Each point is reached from the start by the listed moves, each made 0, 1 or 2 times, or once backwards (-1), plus a little noise. Is the number of moves made odd or even? Then give how often each move was made.
(in the rows, 128 means zero)

Moves:
(1): [119 121 136 120 163]
(2): [148 136 125 115 154]
(3): [133 127 173 180 122]
Start: [125 135 127 122 160]
Points:
[116 126  91  63 200] => even (1, 0, -1)
[124 133 130 120 162] => even (0, 0, 0)
[128 132 210 249  84] => even (-1, -1, 2)

Moves:
(1): [116 130 140 152 121 144 143 124 137 151 125 129 113]
(2): [124 122 129 115 111 104 130 118 127 127 142 118 134]
(3): [124 122 142 131 136 147 127 131 128 140 126 133 128]
(4): [114 119 129 138 130 132 122 118 147 126 131 126 124]
(5): [148 113 121 118 135 120 129 136 121 128 122 127 126]
(6): [155 126 148 134 145 162 112 146 117 137 124 105 122]
(7): [154 129 119 106 122 136 125 130 126 127 125 126 134]
(8): [142 122 119 127 129 139 127 141 121 126 141 135 127]
(9): [121 134 141 147 114 121 124 125 152 132 128 144 122]
(10): [113 130 122 116 116 109 130 126 138 126 123 135 114]
(11): [131 121 128 126 126 140 113 127 114 133 119 125 134]
Start: [123 129 129 124 121 126 121 133 133 113 129 131 112]
Points:
[ 20 103 152 169  58  88 108  78 231 148  87 187  65] => odd (1, 0, 1, 2, 1, -1, 0, -1, 2, 2, 2)
[ 94 131  99 120  89 135 121 149  86 123 130 136  85] => even (1, 0, -1, -1, -1, 0, -1, 2, -1, 2, 2)
[ 10 126 146 148  76 109 148  76 198 146 126 111  61] => even (2, 1, 0, 2, -1, 0, 0, -1, -1, 2, 0)
[ 19 154 158 210 103 150 154  94 166 158  99 159  82] => even (2, -1, 0, 0, -1, -1, -1, -1, 0, 0, 1)
[135 123 249 209 112 222  89 158 126 194 157 111 107] => odd (1, 2, 2, -1, -1, 2, -1, 1, 2, -1, 1)

Moves:
(1): [123 109 126 127 120 109 135 141 133 126 126 130 125 141 118 128 117 128
 131 126]
(2): [120 132 140 124 124 121 141 126 144 128 138 130 126 133 126 130 126 141
 130 127]
(3): [121 134 128 151 140 135 139 131 132 125 117 121 139 123 144 130 132 129
 130 127]
(4): [131 135 125 139 110 148 119 108 114 131 118 117 133 141 147 135 120 137
 140 129]
(5): [128 130 134 117 115 117 133 133 127 121 120 132 130 134 116 114 144 122
 119 127]
(6): [157 106 121 121 112 132 119 135 127 125 109 147 109 120 129 119 128 125
 112 150]
(7): [134 112 135 131 151 127 138 128 127 121 134 121 123 120 117 122 119 150
 123 139]
(8): [129 124 118 120 126 130 135 143 120 124 134 122 126 123 131 130 136 123
 131 114]
(9): [128 128 134 139 115 135 119 131 132 126 132 115 132 131 129 139 123 129
 117 117]
(10): [137 144 136 131 121 132 148 126 134 134 123 139 135 138 113 142 138 131
 116 142]
(11): [122 111 129 141 124 151 141 129 117 127 136 122 112 137 135 140 134 125
 134 121]
(12): [115 117 123 147 124 119 132 125 141 125 120 130 107 131 116 124 130 147
 118 120]
(13): [122 136 134 134 113 127 130 141 126 117 122 148 138 127 126 113 134 128
 132 122]
(14): [129 128 121 117 138 116 120 142 135 130 137 129 121 137 137 123 136 141
 132 130]
(15): [116 140 134 124 126 122 124 131 113 149 131 123 130 124 123 134 120 128
 127 120]
(16): [138 149 141 120 112 131 134 124 132 130 135 129 121 131 117 125 122 123
 141 140]
(17): [140 124 130 136 134 128 130 117 147 128 118 137 137 118 135 121 140 123
 134 119]
(18): [154 141 135 113 141 119 151 142 122 117 125 128 116 129 122 130 110 128
 135 128]
(19): [136 141 134 124 119 155 127 138 130 115 105 127 138 127 136 119 135 122
 141 128]
(20): [124 130 146 135 122 121 124 109 118 128 142 124 130 120 119 144 128 122
 132 131]
Start: [133 110 146 139 131 144 118 129 141 118 130 118 130 131 133 125 114 130
 127 127]
Points:
[125 125 158  98 121 144 117 124 115 131 237  79 100 139 189 152 125 151
 186 104] => even (-1, 2, 0, 1, 0, 0, 0, 2, 0, -1, 1, -1, 0, 2, 0, 1, 0, 0, -1, 1)
[ 73 146 185 232  73 226  98 102 147  93 152  18 111 165 202 181 104 194
 213  53] => even (0, 1, 1, 2, -1, -1, 0, 1, 2, -1, 1, 2, 0, 2, 0, 1, 0, 0, 2, 2)
[184  25 136 153 140  47 169 157 240 101 103 139  50  74  87  58 129 162
  90 136] => odd (1, 1, 2, -1, 1, 2, 1, 2, 0, -1, -1, 2, -1, 0, 0, 2, 2, 0, -1, 0)
[ 78  94 160 223 193 109 152 136 225  84 117  94 147 143 111 110 150 236
 123 141] => even (1, 0, 2, 0, 0, -1, 2, 0, 0, 1, -1, 2, 0, 2, -1, 0, 0, -1, 1, 1)
[167 109 166 110  45  79 133 164 100 156 162 166  64 161  63 143  63 249
  98 191] => even (1, 1, -1, 2, -1, 2, 2, 2, 0, 2, -1, 1, 2, 2, 2, 1, -1, 0, -1, 1)

Moves:
(1): [137 135 129 133 143 124 124 127 133 127 137 134 130 133 126 127 137 127
 131 124 116 130 128 126 123 132]
(2): [131 135 127 125 135 131 135 121 128 128 127 124 121 129 132 124 128 123
 126 123 124 127 135 126 146 132]
(3): [113 144 125 127 127 127 123 123 126 135 136 128 120 130 136 127 130 136
 139 134 128 129 126 116 116 139]
(4): [128 122 125 124 120 124 127 124 122 124 116 123 131 129 120 139 130 135
 134 119 140 131 120 128 132 123]
(5): [132 119 132 140 136 131 127 128 141 119 138 129 134 129 127 124 132 124
 135 121 131 122 129 120 116 134]
(6): [129 129 127 122 123 133 115 133 133 127 131 132 125 126 128 119 120 126
 130 125 131 131 134 124 128 132]
(7): [137 123 129 130 124 127 133 138 133 130 124 123 115 129 130 121 139 132
 140 125 136 117 120 129 127 134]
(8): [126 128 136 125 122 131 109 130 123 126 121 134 126 117 125 114 146 124
 137 124 131 133 133 131 129 138]
(9): [122 129 127 127 124 129 129 128 123 130 124 122 126 132 137 109 121 128
 124 119 126 129 132 124 137 127]
(10): [129 131 127 124 121 122 131 135 132 115 132 128 120 121 128 126 131 125
 142 123 140 129 139 127 125 121]
(11): [135 136 126 131 115 135 145 138 120 134 129 123 125 132 131 148 138 133
 125 120 131 121 131 145 146 125]
(12): [121 123 135 137 128 126 134 135 138 138 133 124 125 133 127 137 122 129
 141 138 129 135 120 127 119 124]
(13): [129 132 132 125 118 126 126 124 119 135 139 130 134 135 121 136 128 133
 137 133 125 119 119 134 130 122]
(14): [120 132 122 136 132 118 125 119 133 135 132 133 126 117 143 134 123 126
 134 130 135 125 121 118 113 133]
(15): [116 134 129 127 129 121 122 135 126 137 129 127 120 123 125 132 130 122
 142 129 124 121 131 127 122 134]
(16): [129 134 136 123 140 134 135 130 127 125 133 129 133 131 126 141 121 128
 107 123 114 130 126 126 145 121]
(17): [133 129 130 135 131 134 130 137 126 125 135 121 127 127 134 130 129 129
 139 126 131 125 128 129 128 127]
(18): [138 121 131 137 127 135 131 121 131 130 117 129 128 125 132 129 135 126
 138 118 130 128 124 124 118 127]
(19): [120 125 122 114 119 121 131 137 126 139 133 123 138 138 129 128 131 123
 124 137 135 128 125 139 120 116]
(20): [133 130 136 136 136 128 124 119 130 136 118 119 142 121 121 118 143 141
 130 133 120 121 117 129 125 129]
(21): [123 123 130 131 131 122 132 128 136 138 147 120 121 129 135 135 126 123
 143 129 116 128 128 126 114 135]
(22): [128 132 138 123 127 123 119 123 126 122 117 135 134 129 131 135 135 125
 129 122 122 128 134 126 135 131]
(23): [125 133 138 135 128 119 137 129 124 126 118 132 134 114 135 141 124 121
 142 117 136 124 122 137 120 138]
(24): [134 129 139 126 141 128 130 139 121 146 137 130 130 129 129 130 123 132
 120 130 123 124 136 136 133 124]
Start: [118 132 124 123 134 128 136 147 121 133 128 128 126 114 126 132 131 136
 124 126 121 137 124 130 133 126]
Points:
[108 142 145 151 129 100 146 103  79 249  68  94 116  34 176 140 152 142
 203  72 139  94  96 159 110 184] => even (-1, 2, 0, 2, -1, 1, 0, 1, 1, -1, 1, -1, 0, 2, 1, -1, -1, 2, 0, 2, 2, -1, 2, 2)
[150 146 186 166 198 136 182 230 125 159 147 102 113 112 118 122 122 163
 151  88  98  85 114 135 151 119] => odd (1, -1, 0, 0, 1, 0, 2, -1, 2, 1, 0, 1, 0, -1, 2, 2, 1, 0, -1, 1, -1, -1, 1, 2)
[ 71 162 109 131 140 117  89 105 129 117 131 158  78  83 142 122 123 119
 169 136 151 114 105  73 121 194] => odd (-1, 2, 1, 0, 1, 0, 1, 1, -1, -1, -1, 0, 1, 2, 1, 0, 0, -1, -1, -1, -1, 0, 0, -1)
[ 97  64  98 143 123 109 136 136 169 129  96  78 147 146 111  78 120 145
 148 129 152 160  90  95  93  89] => even (0, 0, -1, 2, 1, 0, 0, -1, 2, 0, -1, 2, -1, 0, 0, -1, 0, 0, 1, 1, 0, 0, -1, -1)
[ 73 164 121 102  76  86  93 185  87 118  92 129  78  99 152 139 151 142
 222 107 192 139 134 118 140 141] => odd (0, 0, 1, 2, -1, 0, 1, 1, 1, 1, 0, 1, 0, 1, 1, -1, 2, -1, 0, -1, -1, 2, 0, 0)
[ 66 185 134 138  96  93 167 152  78 147  98  65 121  67 127 179 165 146
 238 121 141 108 113 170 134 155] => even (-1, 1, 1, 1, -1, -1, -1, 0, 0, 1, 1, 0, 0, -1, 2, -1, 2, -1, 0, 2, 1, 0, 2, -1)
[106 116  86 119 104 118 138  95 143 144 183 116 117 113 136 125  78 105
 154 122 122 116 127 116 115 136] => odd (-1, 2, -1, 0, 1, 2, -1, -1, 0, 0, 0, -1, 2, 1, 0, -1, -1, 0, 0, 0, 2, -1, 0, -1)
[ 97 179 151 174 160 129 205 182 125 148 179 115 102  93 217 230  81 130
 189  52 181 141 147 114 141 147] => even (0, 2, 2, 2, 2, 1, -1, 0, 1, 1, 2, 2, -1, 2, -1, 1, 2, 0, 0, -1, 0, 0, 2, 2)
[112 186 147 120 137 153 192 184 121 124 166 114  85 113 140 196 121 139
 106 112  79 162 173 143 193 109] => odd (0, 0, 1, -1, -1, 0, -1, 0, 0, 2, 2, 1, -1, -1, 0, 2, 0, 0, -1, 0, 1, 0, 0, 0)
[ 63 159 150 118 198  91  73 137 140 180 159 134 182 121 125  60 176 157
 112 166 105 148 138  90  71 122] => odd (1, 0, 2, 0, 2, -1, -1, 1, 1, 1, -1, 1, -1, 1, 0, 0, -1, -1, 2, 2, -1, 1, -1, 2)
